Each row of a before or after table is a point. One or more steps were done to the points. Then noise was added and the rows were shuffled. The steps act on how far a point lies along the listed directions, d1 being the first. What was done? A step turns or swaps two directions, mirrors them in a line or flattens them onto one, adds a multiple of one to another, or multiplies one. Angles are multiples of 10 degrees, from the lower direction toward the higher: turns from -170 to 170, lines from 10 to 170 but not 90. Use the fewest steps. Two steps may share a direction if one is a turn and the other turns, adds or multiplies; they go together, in the order done. Otherwise the lowest direction goes first.

Directions:
(1): -.54, -.22
(2): -.22, .54
Before:
-.12, -.21
.62, -.17
-.72, .60
.33, .01
-.17, .60
.74, -.14
.43, -.11
-.16, .46
.25, -.35
After (9 x 2):
.62, -.29
-.25, -.30
.48, -.21
.94, .09
-.11, .19
-.57, -.39
-.38, .07
-.32, -.25
-.56, -.41
Steps: turn d1 and d2 by 130 degrees

Directions:
(1): .56, -.42, .18, -.44, -.53, .12
(2): -.35, .01, -.55, -.65, .06, .39
Before (9 x 6):
-.07, -.01, .18, .18, -.05, .03
.27, -.20, -.28, -.90, -.31, .31
-.21, .30, .06, .30, .31, -.53
-.01, -.08, .11, -.32, -.40, .03
-.03, .23, .09, .36, .39, -.34
.08, -.27, .13, -.32, -.42, .21
-.06, -.16, -.13, .01, -.15, .08
-.03, .13, .29, .53, .12, -.01
-.04, -.24, -.42, -.94, -.30, .44
After, 9 rows:
.29, -.40, -.16, -.84, -.50, .36
-.20, .18, .14, .51, .20, .03
.10, .18, .15, .37, .29, -.35
-.17, .04, .09, .19, .03, .06
-.29, -.09, -.16, -.40, -.20, .32
-.24, .04, -.08, -.34, -.25, .09
-.03, -.16, -.13, .00, -.18, .08
.23, -.16, -.29, -.91, -.32, .32
.02, .16, .26, .35, .17, -.61
Steps: swap d1 and d2

Directions:
(1): .30, .56, .56, -.50, .28, .16, .32, -.09, .57
(2): -.41, .10, .21, .44, .00, .32, -.38, -.87, .30
(3): .60, .29, -.57, .30, .00, -.20, .52, -.57, -.11
(4): -.19, .40, -.06, .24, -.90, .46, .35, .31, .16
(5): .13, .15, -.50, -.65, -.47, -.23, -.63, -.20, .31
Before (12 x 9):
.31, .28, .09, -.39, .08, .03, .45, .15, .27
-.14, -.01, .18, -.20, .10, -.05, .11, .17, -.09
.56, .30, -.05, -.28, -.04, -.11, .33, .02, .33
.28, .34, .17, -.42, .10, -.05, .34, -.11, .25
.16, .19, -.13, -.94, .18, -.26, -.75, -.45, .37
.05, -.14, -.10, -.39, .25, -.21, -.33, .09, -.17
-.23, -.35, -.36, .33, -.06, -.15, -.14, .36, -.35
-.12, .03, .00, -.04, .23, .14, .13, .08, .14
-.34, -.30, -.12, .37, .00, -.09, -.29, -.26, -.24
-.21, .14, -.30, -.71, -.59, -.02, -.68, -.40, .45
.11, .27, .36, -.31, .03, .31, .00, -.06, .46
.26, .27, -.12, -.11, -.10, .09, .15, -.22, .14
After:
-.02, .01, -.17, -.07, -.20, -.02, .17, -.22, -.01
.03, -.20, .06, -.02, .13, .14, -.24, -.04, .02
-.17, .13, .07, .16, -.05, .10, .07, .11, .10
.06, -.18, .06, -.13, .26, -.22, .08, .15, -.16
.14, .03, -.19, -.01, -.04, -.04, -.12, -.36, .01
-.09, .15, -.06, -.27, -.37, .13, -.02, .42, -.03
-.15, .11, -.15, .12, -.22, .21, .14, -.19, .11
.19, .13, -.27, .15, -.34, .00, .01, -.30, .19
-.14, -.13, -.21, -.93, -.21, -.23, -.79, -.12, .23
.12, .07, -.37, -.93, -.44, -.23, -.48, .44, .00
-.24, .07, .16, -.06, -.06, .12, .13, .08, -.08
-.10, -.02, -.06, .02, .18, .09, .12, .09, .03
Steps: multiply d1 by 0; turn d2 and d4 by -110 degrees; turn d3 and d5 by 10 degrees

Directions:
(1): .04, -.30, .26, -.13, -.18, .11, .60, -.26, -.09, .94, -.08, .04, .50, -.05
(2): -.76, .23, .09, -.28, -.07, -.08, -.04, .84, -.39, .37, -.08, -.05, -.21, .15
(3): .83, .67, .35, -.23, .15, -.34, .10, .48, .20, .18, -.07, .17, .04, -.10
(4): .03, -.30, -.09, -.03, -.20, -.04, .40, .45, .49, -.09, .60, -.72, -.08, -.41
Before (13 x 14):
-.36, -.19, -.34, .10, -.19, .22, -.28, .12, -.25, -.38, -.29, .05, -.30, .26
-.70, -.14, -.14, -.26, -.12, .16, -.19, .74, -.34, -.31, .09, -.19, -.59, .09
.52, .32, .17, .12, .27, -.04, -.04, .38, .45, -.31, .39, -.03, -.18, -.17
.40, .58, .05, -.16, .07, -.22, -.23, .23, .43, -.17, -.08, -.07, -.13, .09
-.90, -.49, -.24, .13, -.06, .29, -.34, .12, -.44, -.52, .00, -.09, -.38, .17
-.39, -.55, -.16, .11, .03, .38, .16, -.89, -.41, .21, -.44, .37, .41, .19
.19, -.51, .09, .04, .09, .19, .29, -.81, -.03, .59, -.35, .44, .67, .25
-.17, -.19, .17, .12, -.04, .25, -.29, -.94, -.27, .45, -.57, .79, .37, .49
.51, .40, .06, .00, -.01, -.22, .08, .02, .17, -.32, .05, .10, -.12, -.15
.33, .58, -.08, .04, .25, .00, -.48, .02, .19, -.61, -.19, .25, -.46, -.02
-.45, .18, .15, -.06, -.03, .27, -.20, -.51, -.51, .34, -.65, .59, .09, .28
.19, -.17, -.12, .09, -.06, .05, .18, -.55, -.25, .32, -.09, .26, .26, .23
-.35, -.21, -.30, .07, .09, .22, -.19, .09, -.08, -.19, -.05, .06, .01, .31
After (13 x 14):
.25, .49, -.09, -.07, .11, -.28, -.13, .34, -.33, .00, -.13, .24, -.15, .30
-.19, -.17, .03, -.13, -.16, .17, .27, -.38, .13, .61, -.14, -.15, .28, .17
-.79, -.33, -.08, -.01, -.14, .43, .16, -.39, -.26, .49, -.20, .08, .00, -.01
-.20, -.70, -.27, .02, -.24, .22, .16, .12, .25, -.49, .53, -.58, -.31, -.28
-.44, -.33, -.33, .06, -.26, .21, -.10, .18, -.07, -.39, -.10, -.17, -.31, .11
.04, -.33, .18, .25, .08, .37, .23, -.58, .09, .37, .14, .24, .34, -.02
-.26, -.17, -.29, .09, .14, .14, -.24, .27, .03, -.36, .08, .00, -.09, .18
-.58, .59, .19, -.29, -.10, -.04, -.15, .94, -.14, -.05, -.20, .01, -.42, -.03
-.42, -.44, -.29, .20, -.02, .20, -.31, .32, -.09, -.96, .33, -.33, -.49, -.12
.32, .70, .26, -.25, .40, -.38, -.40, .72, -.15, -.04, -.48, .55, -.05, .36
-.46, .73, .22, -.31, .03, -.23, -.54, .89, -.22, .16, -.29, .36, -.38, .44
-.06, -.12, .15, -.01, -.21, .05, .38, -.44, -.25, .34, -.11, .18, .19, .02
-.14, .65, -.07, -.21, .29, -.16, -.53, .79, -.28, -.56, -.33, .31, -.40, .20
Steps: mirror d1 and d3 in the line at 50 degrees; turn d2 and d4 by 80 degrees

Directions:
(1): .47, -.64, .48, -.65, -.56, -.08, .42, .07, -.03, .66, .04, -.21, -.17, .71, .05, .22, .35, -.21, .22, -.42, .04, .55, .44, -.54
(2): .21, -.03, -.03, -.12, -.58, -.02, -.08, .33, -.04, .53, .44, .44, -.38, .22, -.41, .20, -.94, -.71, -.03, .60, -.29, -.70, -.37, .04
(3): .40, -.56, .14, .13, .46, -.52, .33, .15, .16, -.76, .16, .59, -.26, .72, -.02, -.67, .48, .19, .07, .37, -.11, -.65, .02, -.24
(4): -.17, -.30, -.10, -.46, .52, .55, -.55, -.33, .25, .27, .68, -.20, .39, .13, -.76, -.12, .13, .25, .10, .85, .11, .12, .70, .03
(5): .07, .24, -.31, .05, .23, .72, .65, -.22, .75, -.37, -.36, .16, -.28, .35, -.49, -.27, -.87, .04, -.25, -.38, -.28, .45, .20, -.44
Before:
.28, -.27, .07, -.63, -.27, .48, -.22, -.07, .25, .80, .39, -.09, -.11, .25, -.58, .30, -.22, -.28, .07, .10, -.02, .40, .35, -.32
.11, -.26, -.01, -.02, .12, -.19, -.07, .03, .02, -.15, .20, .10, -.10, .00, .03, -.09, .00, .19, .05, .26, -.19, -.40, -.02, .10
-.29, .32, -.25, .31, .38, .17, .15, -.19, .19, -.40, -.45, -.06, -.15, -.21, -.04, -.16, -.25, .38, -.32, -.21, .05, .22, -.11, -.09
-.31, .05, -.16, .17, .66, .42, -.38, -.20, .13, -.29, .29, .00, .42, .00, -.41, -.27, .17, .55, .05, .50, .04, .06, .50, .07
.09, .11, .10, -.28, -.60, -.13, -.24, .29, -.40, .72, .34, -.04, .14, -.20, -.17, .43, -.38, -.36, .07, .41, -.01, -.35, .02, .15
.10, -.26, .11, -.50, -.31, .25, -.04, -.30, .08, .57, .36, -.25, .07, .24, -.56, .19, -.17, .08, -.12, .10, .02, .51, .40, -.08
.14, -.23, .07, -.14, -.28, -.05, -.04, .26, .00, .49, .39, .13, -.15, .26, -.20, .33, -.35, -.38, -.21, .43, -.14, -.45, .06, -.03
.04, .31, -.21, .04, -.07, .42, .39, .04, .13, .03, -.22, -.05, -.17, .15, -.23, -.03, -.50, -.17, .08, -.22, -.13, .31, .24, -.11
.03, -.25, .09, -.54, .34, .15, -.08, -.20, -.17, .16, .04, -.21, .11, .14, -.30, -.05, .53, .20, .18, .17, .19, .53, .50, -.18
-.13, -.01, -.07, .24, .38, .22, .50, .01, .43, -.47, -.21, .09, -.07, .27, -.16, -.41, -.11, .05, -.17, -.21, -.03, .53, .06, -.31
.00, .04, .00, -.56, .06, .94, -.16, -.38, .39, .58, .39, -.20, .13, .27, -.56, .20, -.41, -.06, -.25, .24, -.10, .42, .76, -.13
-.02, -.07, .09, -.34, .05, .35, .07, -.32, .11, .47, .07, -.27, .25, -.08, -.27, .15, .04, .17, .02, .03, .06, .51, .46, -.13
.18, -.38, -.05, -.07, .62, .17, .12, .02, .28, -.17, .33, .41, .09, .63, -.59, -.44, -.06, .24, .04, .57, -.14, -.26, .30, -.28
.20, -.08, .15, -.10, -.18, -.11, .26, .04, .05, -.02, -.36, -.16, -.17, .12, .08, -.01, .11, -.05, -.08, -.38, .04, .17, .11, -.12
After, 14 rows:
.05, .04, -.05, -.45, .03, .92, -.23, -.35, .40, .46, .51, .00, .07, .31, -.68, .11, -.65, -.25, -.29, .43, -.23, .09, .61, -.05
.04, .32, -.22, .04, -.12, .42, .36, .02, .10, .00, -.20, .06, -.21, .17, -.31, -.07, -.65, -.27, .08, -.12, -.16, .12, .12, -.16
.23, -.07, .10, -.24, -.61, -.29, -.24, .42, -.36, .61, .50, .27, -.06, .08, -.27, .26, -.48, -.51, .08, .68, -.10, -.77, -.13, .11
-.19, .34, -.19, .17, .27, .21, .18, -.24, .16, -.20, -.43, -.22, -.12, -.16, -.01, -.02, -.30, .29, -.27, -.33, .07, .47, -.01, -.12
.09, -.34, .04, -.07, .20, -.19, -.09, -.02, .07, -.23, .13, .02, -.06, .02, .05, -.12, .15, .24, .03, .14, -.13, -.31, .10, .02
.27, -.34, .09, -.08, -.15, -.24, .02, .34, .09, .26, .42, .35, -.20, .41, -.25, .20, -.27, -.38, -.22, .63, -.17, -.68, .01, .02
.01, -.10, .03, -.38, -.25, .28, -.12, -.27, .11, .41, .36, -.06, .05, .15, -.60, .09, -.40, -.02, -.14, .38, -.05, .14, .19, .05
-.35, .06, -.10, .01, .52, .42, -.37, -.27, .09, -.10, .23, -.18, .46, .02, -.39, -.20, .27, .48, .09, .32, .08, .28, .64, -.02
-.10, -.01, .04, -.44, .33, .27, -.22, -.26, -.20, .13, -.07, -.28, .17, -.09, -.31, -.02, .39, .25, .04, .18, .25, .54, .38, -.05
.10, .07, .05, -.02, -.08, .00, .13, .02, .05, -.07, -.44, -.15, -.05, -.04, .08, -.03, .04, .03, -.15, -.30, .02, .19, .02, .03
.34, -.19, -.10, -.45, -.13, .41, -.29, -.02, .32, .57, .55, .17, -.22, .20, -.68, .12, -.44, -.38, -.04, .46, -.14, -.08, .13, -.19
.10, -.38, .00, -.10, .82, .15, .16, -.07, .26, -.34, .17, .25, .22, .54, -.38, -.43, .22, .47, .06, .31, -.04, -.02, .43, -.28
-.09, .08, -.02, -.22, .04, .37, -.02, -.31, .13, .48, .11, -.11, .17, -.12, -.28, .23, -.23, .05, -.05, .09, -.03, .35, .37, -.03
-.19, .12, .00, .24, .37, .27, .52, -.07, .42, -.43, -.32, -.11, .00, .13, -.10, -.34, -.06, .15, -.16, -.38, .00, .76, .08, -.24
Steps: multiply d1 by 0.4; turn d2 and d3 by 30 degrees; multiply d2 by 1.3
